Each row of a before or after table is a point. The points were changed in one or more steps. Then noise was added and the rows were shuffled. The steps act on how far a point lies along the listed directions, d1 being the first. What was done? A step turns or swaps two directions, mirrors them in a line or flattens them onto one, adds a multiple of one to another, or multiplies one. Angles are multiples of 10 degrees, from the lower direction toward the higher: turns from -170 to 170, lines from 10 to 170 but not 90. Use the fewest steps. Two steps may share a direction if one is a turn and the other turns, adds or multiplies; they go together, in the order done. Otherwise the lowest direction goes first.
In the rows, 128 means zero.

Directions:
(1): [116  77]
(2): [ 77 140]
Before (11 x 2)
[[ 73  89]
 [131 145]
 [ 66  99]
 [ 97  94]
 [104 151]
 [130 148]
 [144 119]
 [ 99  84]
 [123 104]
 [ 79  90]
 [120 114]]
After (11 x 2)
[[126  46]
 [110 124]
 [120  90]
 [128 105]
 [136 158]
 [148  46]
 [165  49]
 [164 148]
 [154  40]
 [136 156]
 [135  61]]
Steps: multiply d1 by 1.6; multiply d2 by -1

Directions:
(1): [140  67 158 157]
(2): [ 86 119 170  84]
Before (8 x 4)
[[ 85 156 134  78]
 [ 60 143 169  46]
 [130 112 133 167]
 [139 127 105 133]
 [161 128 100 142]
 [ 66  76 176 114]
 [175 141  78 168]
 [ 82 127 158  72]]
After (8 x 4)
[[169  44 146 194]
 [128 162 104  96]
 [122 196  88 104]
 [148  60 145 169]
 [162  79 122 180]
 [ 99 142 141 115]
 [128 138 108 118]
 [ 90  59 173 148]]
Steps: swap d1 and d2

Directions:
(1): [135 164 106 118 138 207 179 112]
(2): [152 185 189 110  86 111 150 155]
(3): [201 111 107 111 172 103 159 162]
Before (13 x 8)
[[203 128 128 103 155 117 153 146]
 [145 125 140 126 140 105 114 107]
 [114 104 185 143 101  42  58 145]
 [183 153 209 105  88  17 122 180]
 [128 130 147 114 135  43  89 141]
 [145 201 124 104 158 222 201 132]
 [122 152 172 117  82  71 126 158]
 [130  89  82 124 167 164 116 103]
 [144 127 130 129 103  85 114 153]
 [129 133 148 119 105  86 135 144]
 [158 193 169 106 102 174 164 116]
 [124 105 135 158 124  68  93 109]
 [109 152 123 146 112 170 126 116]]
After (13 x 8)
[[ 38 117 200 152  83  42  27 134]
 [102  93 112 131 135 134  85 103]
 [179 148  96 134 163 163 183 107]
 [220 165 103 100 184 202 215 144]
 [124 131 193 129  85  70  77 124]
 [160 186  99  93 169 179 187 120]
 [139 109 134 146 125  84  95 148]
 [146 144 131 122 141 144 138  97]
 [176 218 142  93 116 205 222 128]
 [ 89 157 153 129  91 171 112  89]
 [141 151 124 112 122 142 172 134]
 [151 159 103 121 116 162 162 136]
 [164 169 125 103 124 141 190 156]]
Steps: multiply d1 by 1.3; turn d1 and d3 by -150 degrees; multiply d2 by 0.7
